Rows are points. Two turns around zero, p and q, are shown by what they do to some points. Where does a point land after both, in the order given? Backwards means that the second turn is done in reverse. Each puzzle has new turns, and all numbers are rounded.

Turn p:
[-0.02 -0.21] -> [ 0.10 -0.19]
[ 0.48 -0.01] -> [0.41 0.25]
[-0.19  0.19] -> [-0.26  0.06]
[-0.20 -0.18] -> [-0.07 -0.26]
[-0.06  0.21] -> [-0.16  0.14]
Turn q:
[ 0.17 -0.16] -> [ 0.22 -0.08]
[0.15 0.19] -> [0.06 0.23]
[-0.12  0.01] -> [-0.11 -0.04]
[-0.13  0.38] -> [-0.27  0.29]
[-0.06 -0.42] -> [ 0.12 -0.41]
Where do these land?
p, then q backwards: [0.27 0.00] -> [0.27 0.04]
p, then q backwards: [0.21 0.06] -> [0.20 0.09]
p, then q: [-0.47  0.08] -> [-0.32 -0.35]
q, then p: [-0.01 -0.14] -> [ 0.11 -0.08]

Turn p:
[ 0.02 -0.02 -0.24 -0.06] -> [-0.03 -0.06 -0.23 -0.08]
[ 0.17 -0.32 -0.22 -0.26] -> [ 0.22 -0.27 -0.21 -0.29]
[-0.39 -0.11  0.19  0.45] -> [-0.31 -0.21  0.31  0.41]
[0.25 0.24 0.14 0.01] -> [0.19 0.31 0.01 0.07]
[-0.05  0.21  0.13 -0.14] -> [-0.06  0.23  0.11 -0.11]
Turn q:
[-0.18 -0.20  0.41 -0.23] -> [-0.23  0.02  0.28 -0.40]
[ 0.01 -0.28  0.00  0.17] -> [-0.08 -0.24  0.17  0.12]
[ 0.16  0.21 -0.14  0.08] -> [ 0.19  0.12 -0.12  0.18]
[-0.03 -0.17  0.13  0.47] -> [-0.22 -0.07  0.28  0.36]
[-0.30 -0.12 -0.10 -0.01] -> [-0.26 -0.15 -0.14 -0.05]
[ 0.32  0.29 -0.24 -0.20] -> [ 0.45  0.13 -0.25 -0.01]
[ 0.02  0.27 -0.06 -0.27] -> [ 0.15  0.20 -0.23 -0.19]
Where do these land?
p, then q: [-0.21 -0.10 -0.28  0.07] -> [-0.21 -0.28 -0.13 -0.01]
p, then q backwards: [ 0.16  0.28  0.55 -0.11] -> [0.35 0.22 0.50 0.04]
q, then p: [ 0.07 -0.05 -0.08  0.27] -> [ 0.01 -0.10  0.05  0.27]
p, then q backwards: [ 0.04  0.27 -0.22 -0.03] -> [-0.19  0.28 -0.06 -0.05]
p, then q: [ 0.03 -0.08 -0.09 -0.21] -> [ 0.12 -0.10 -0.07 -0.18]
p, then q: [ 0.08 -0.52 -0.19  0.02] -> [ 0.13 -0.51  0.19 -0.04]
q, then p: [-0.18  0.20  0.30 -0.01] -> [-0.26  0.28  0.09 -0.09]
